Each point is reached from the start by the listed moves, each made once or not at all, plus a little noise. Say if it took an odd or an even number of moves. Then give how often each move was made.
(in the rows, 128 means zero)

Moves:
(1): [163 187 124 128]
(2): [ 69 135 107 146]
(3): [101 180 188 119]
Start: [166 117 127 127]
Points:
[115 233 160 132] -> odd (1, 1, 1)
[165 121 128 126] -> even (0, 0, 0)
[174 225 187 117] -> even (1, 0, 1)

Moves:
(1): [159 128 128 151  96 110 132 113 133 150 128 107 100 130]
(2): [128 146 109 117 119 143 124 125 131 148 115 133 108 115]
(3): [136 152 170 130  99 139 121 113 160 120 133 112 136 120]
(4): [127 153 146 165 125 146 120 133 116  97 142 122 124 144]
(5): [140 124 140 118 154 131 137 110 131 140 150 160 126  57]
(6): [156 102 133 124 145 153 125 122 143 132 141 126 125 153]
(7): [145 116 136  95 112 159 158 130 124 121 102 147 146 133]
(8): [132 130 121 138 126 140 139 161 104 139 152 104 138 119]
(9): [143 148 115 108 147  95 141 161 166 109 125 127 138 125]
(10): [114 125 121 150 122 136 169 127 136 155 115 122 140 118]
(11): [109 153 135 110 134 124 141 116 125 144 156 140 121 147]
Start: [154 147 121 113 139 137 152 127 102 137 129 121 129 144]
Points:
[208 249 156 101  72 170 208 158 136 138 160  90 114 154] -> even (1, 1, 1, 1, 0, 0, 1, 1, 1, 0, 1)
[227 160 176  95  83 192 198 118 122 172 173  89 129 181] -> even (1, 0, 1, 0, 0, 1, 1, 1, 0, 0, 1)
[177 226 162 145  46 212 231 120 106 189 147  87 119 150] -> even (1, 1, 1, 1, 0, 0, 1, 1, 0, 1, 1)
[201 212 175 155 110 141 205 116 184 148 170  85 114 185] -> odd (1, 0, 1, 1, 0, 1, 0, 0, 1, 1, 1)
[202 152 121 114 125 237 181 158  76 131 142 113 131 167] -> odd (0, 1, 0, 1, 0, 1, 1, 1, 0, 0, 0)

Moves:
(1): [144 130 123 125 130 120 119 129 128 148 133 130 141 131 130 113 124 119
 131 125 125 125 125 132 123]
(2): [119 148  95 139 107 134 114 137 111 132 149 124 125 140 123 137 127 122
 133 126 130 139 126 144 143]
(3): [122 132 141 141 117 149 123 118 133 134 133 133 136 133 154  84 130 171
 140 137 135 115 114 128 150]
(4): [114 144 138 155 136 129 133 119 125 117 114 122 134 122 126 113 127 120
 107 129 119 132 137 122 119]
(5): [122 138 116 123 132 119 139 136 126 126 133 130 124 130 122 124 133 128
 141 139 126 119 129 121 128]
(6): [130 119 137 119 139 133 136 119 126 132 123 135 125 131 129 124 134 135
 122 100 136 127 119 118 131]
(7): [117 133 129 135 116 131 145 132 139 126 133 122 141 141 122 134 138 125
 120 130 141 151 136 110 121]
(8): [139 130 141 146 102 122 122 132 125 124 109 116 129 130 135 129 119 104
 109 128 122 122 145 120 144]
(9): [119 139 116 152 125 155 110 128 132 133 130 115 125 146 145 126 127 124
 121 140 128 111 125 118 115]
(10): [107 123 150 131 137 119 125 116 117 147 147 128 133 120 132 128 132 118
 135 120 124 119 123 119 123]
(11): [130 124 132 138 121 133 139 142 147 121 126 104 136 128 130 126 144 125
 124 106 133 122 122 128 126]
(12): [139 135 122 135 123 129 114 143 130 141 131 126 127 120 131 122 129 137
 130 126 162 127 120 121 133]
(13): [128 134 137 120 126 132 134 132 129 123 135 126 125 136 135 143 123 143
 140 119 120 121 122 135 115]
(14): [141 136 126 147 131 117 121 124 136 134 123 140 125 147 126 122 142 138
 135 125 130 146 107 128 143]
(15): [129 118 119 127 129 128 128 117 112 122 132 121 129 104 133 128 149 118
 117 118 131 132 137 117 121]
(16): [145 142 137 136 137 124 125 107 147 125 125 139 121 127 107 132 134 136
 138 135 126 117 150 127 154]
(17): [125 144 143 117 140 124 125 127 131 128 115 142 125 123 120 118 142 120
 132 128 118 138 134 133 141]
(18): [124 140 119 128 130 124 126 122 136 132 112 112 133 126 129 137 132 138
 131 128 138 134 133 133 146]
(19): [134 109 147 125 133 137 121 143 114 104 121  93 125 152  97 130 122 153
 141 131 147 127 133 107 129]
(20): [118 134 133 135 133 113 125 133 116 131 120 138 116 127 135 123 140 136
 113 135 108 133 140 141 132]
(21): [132 126 124 122 134 132 133 112 124 132 119 134 130 137 132 118 122 115
 121 144 152 123 122 140 120]
(22): [121 125 132 129 150 121 137 143 125 116 149 113 123 129 130 117 130 133
 130 147 126 141 130 113 128]
(23): [113 120 131 129 137 119 122 120 120 120 139 132 143 131 139 122 139 129
 128 121 128 124 125 125 136]
(24): [124 129 130 136 130 145 139 128 135 124 121 138 135 132 129 122 130 127
 149 110 120 127 135 136 135]
Start: [108 138 139 139 127 136 135 123 130 116 131 134 146 112 156 130 126 124
 128 127 135 134 118 102 134]
Points:
[ 59 198 144 249 121 144 139 126 140 113 175  83 193 154 163  88 166  71
 131 115 120 120 163  52 168] -> odd (1, 1, 0, 1, 1, 0, 1, 1, 1, 1, 1, 0, 0, 0, 0, 1, 0, 0, 0, 0, 0, 1, 1, 1)
[131 155 194 168 153 108 118 128 103 149  88 148 143 155 142  66 159 119
 151  99 173 132 114  80 182] -> even (1, 0, 0, 0, 1, 1, 0, 1, 0, 1, 0, 1, 0, 1, 0, 0, 1, 0, 1, 1, 1, 0, 0, 1)
[ 91 193 136 198 157 115 105  63 121 150 135 145 160 136 151 107 164 132
 131  99 201 144  99 101 203] -> even (0, 1, 0, 1, 0, 1, 0, 0, 0, 1, 0, 1, 0, 1, 0, 1, 0, 1, 0, 0, 1, 0, 1, 0)

Moves:
(1): [125 128 130 130 136 130 125 137 136 129 131 122 130 123 125 124 131 136
 121 133 129 122 128 121]
(2): [120 129 132 122 124 128 134 122 120 121 136 128 135 119 131 126 127 122
 125 124 118 121 137 129]
(3): [132 132 120 124 141 119 115 125 133 134 129 124 134 125 123 128 122 124
 140 119 131 118 137 112]
(4): [131 118 128 134 140 125 153 138 123 124 128 127 115 135 152 127 135 132
 130 125 113 125 141 122]
(5): [130 124 130 121 126 130 129 122 130 118 131 125 125 136 128 128 138 126
 123 136 130 134 139 125]
(6): [133 132 137 129 129 134 122 122 129 136 127 127 134 141 129 126 125 131
 116 126 129 123 125 135]
(7): [133 126 119 121 133 132 129 138 127 128 126 134 131 124 128 131 121 134
 121 144 119 136 134 145]
(8): [131 132 127 142 141 135 132 127 124 124 123 132 141 128 126 133 126 127
 122 132 137 130 129 131]
(9): [127 126 137 126 133 124 120 132 124 134 125 140 135 122 134 148 125 134
 125 132 126 128 129 125]
(10): [118 131 120 121 135 120 124 129 134 122 125 125 126 126 135 134 125 130
 139 112 136 129 130 134]
(11): [150 126 126 120 117 137 117 134 127 129 153 126 132 114 125 122 135 129
 149 124 132 127 133 129]
(12): [123 129 130 145 125 132 135 129 135 126 119 127 136 131 121 134 129 137
 132 131 123 132 131 128]
(13): [127 126 123 128 120 131 119 127 126 110 126 120 118 134 119 129 120 138
 131 138 127 118 127 132]
(14): [128 122 117 138 129 138 132 129 139 125 135 120 138 136 136 140 125 120
 124 139 125 128 126 136]
(15): [120 149 131 117 118 144 115 116 127 146 136 127 125 128 139 121 123 126
 138 116 135 121 133 106]
(16): [121 145 139 119 125 110 133 121 134 133 135 136 120 130 122 132 121 124
 131 131 130 124 129 127]
(17): [128 130 130 136 125 124 133 135 119 129 136 113 128 129 116 132 129 134
 119 128 122 136 136 130]
(18): [131 131 122 126 123 121 120 138 119 126 134 131 132 139 127 115 129 134
 124 130 134 129 123 129]
(19): [130 122 140 131 129 124 129 125 129 125 127 118 125 133 130 117 119 134
 128 129 130 137 126 125]
(20): [120 130 123 115 146 135 143 131 130 126 120 125 133 145 129 143 139 123
 132 131 118 130 114 141]
(21): [122 112 120 130 135 134 122 103 124 142 122 132 135 106 134 143 125 144
 127 139 137 133 123 129]
(22): [120 106 122 143 136 136 123 124 119 130 142 139 120 128 120 119 126 128
 121 119 130 133 141 143]
(23): [124 124 137 126 121 126 135 145 117 131 116 126 127 130 132 122 138 127
 139 133 138 118 139 132]
(24): [124 133 131 135 142 119 113 129 134 136 127 124 130 125 140 120 134 124
 132 136 123 135 138 129]
Start: [128 123 151 121 159 119 117 124 113 131 137 144 124 135 140 132 137 111
 130 126 142 111 143 125]
Points:
[102 109 139 136 249 106 134 125 144 122 153 122 123 170 171 140 141 105
 137 133 140 120 184 135] -> even (1, 0, 1, 1, 1, 0, 0, 1, 0, 1, 0, 0, 0, 1, 0, 1, 0, 0, 1, 1, 0, 1, 0, 1)
[128 113 136 123 207 110 142 154 103 140 153 120 144 144 179 152 144 136
 156 167 145 133 171 172] -> even (0, 0, 0, 1, 0, 0, 1, 1, 0, 1, 1, 0, 0, 1, 0, 1, 1, 1, 1, 1, 1, 0, 1, 1)
[116 120 117  74 178 168 105 105 128 139 173 127 153 114 171 165 144 121
 149 145 141 114 159 140] -> even (1, 1, 0, 0, 1, 0, 1, 0, 0, 1, 1, 0, 0, 1, 1, 0, 0, 0, 0, 1, 1, 0, 0, 0)
[116 116 152 103 147 104 114 102  89 110 157 128 118 135 124 133 113 149
 106 174 139 124 167 145] -> odd (0, 1, 0, 0, 1, 0, 1, 0, 0, 0, 0, 0, 1, 0, 0, 1, 1, 1, 1, 0, 1, 0, 0, 0)
[143 127 158 134 186 115 110 158 104 128 143 106 158 164 128 119 166 121
 161 147 152 126 180 127] -> odd (0, 0, 1, 0, 1, 0, 0, 1, 0, 0, 1, 1, 0, 0, 0, 0, 1, 1, 1, 1, 0, 0, 1, 1)
[123 115 134 132 231 131 106 134 110 132 140 121 168 114 157 185 135 166
 145 150 114 105 187 150] -> even (1, 1, 1, 1, 0, 1, 1, 1, 1, 1, 1, 1, 1, 0, 0, 0, 1, 0, 0, 1, 1, 0, 0, 1)
[132 107 164 118 170 169 118 116  97 156 165 136 159 116 191 156 155 129
 132 150 154  86 191 110] -> even (1, 1, 0, 1, 1, 1, 0, 1, 1, 0, 1, 0, 0, 1, 1, 0, 0, 0, 0, 0, 1, 0, 1, 0)
[123 141 153  97 194 112 107 133 128 140 145 153 148 180 159 166 143 109
 107 178 124 124 147 164] -> odd (0, 0, 0, 0, 1, 1, 1, 0, 1, 0, 0, 0, 0, 1, 0, 1, 0, 1, 0, 1, 0, 0, 0, 1)
[132 108 145 156 175 156 123 139  91 131 178 143 178 159 125 163 144 123
 113 132 129 118 160 174] -> odd (0, 1, 0, 0, 0, 1, 0, 1, 1, 0, 1, 1, 0, 1, 0, 0, 1, 1, 0, 1, 0, 1, 0, 0)
[143 107 128 112 198 128  90 165  97 143 181 146 147 133 115 141 142 135
 127 135 128 116 166 148] -> odd (1, 0, 1, 0, 0, 0, 1, 0, 1, 0, 1, 0, 0, 0, 0, 0, 1, 1, 0, 1, 0, 1, 0, 0)
[111 149 151 110 170 136 157 157 108 120 175 113 147 164 162 146 167 118
 160 131 141  98 191 126] -> odd (1, 1, 0, 1, 1, 0, 0, 1, 0, 1, 1, 1, 0, 1, 1, 1, 1, 1, 0, 1, 0, 0, 1, 0)
[107 102 133 128 181 159 119 115  92 159 183 138 156 142 176 172 141 145
 139 108 127 115 173 150] -> even (0, 1, 0, 1, 0, 1, 0, 0, 1, 1, 1, 1, 0, 1, 1, 0, 1, 1, 0, 1, 1, 1, 0, 0)
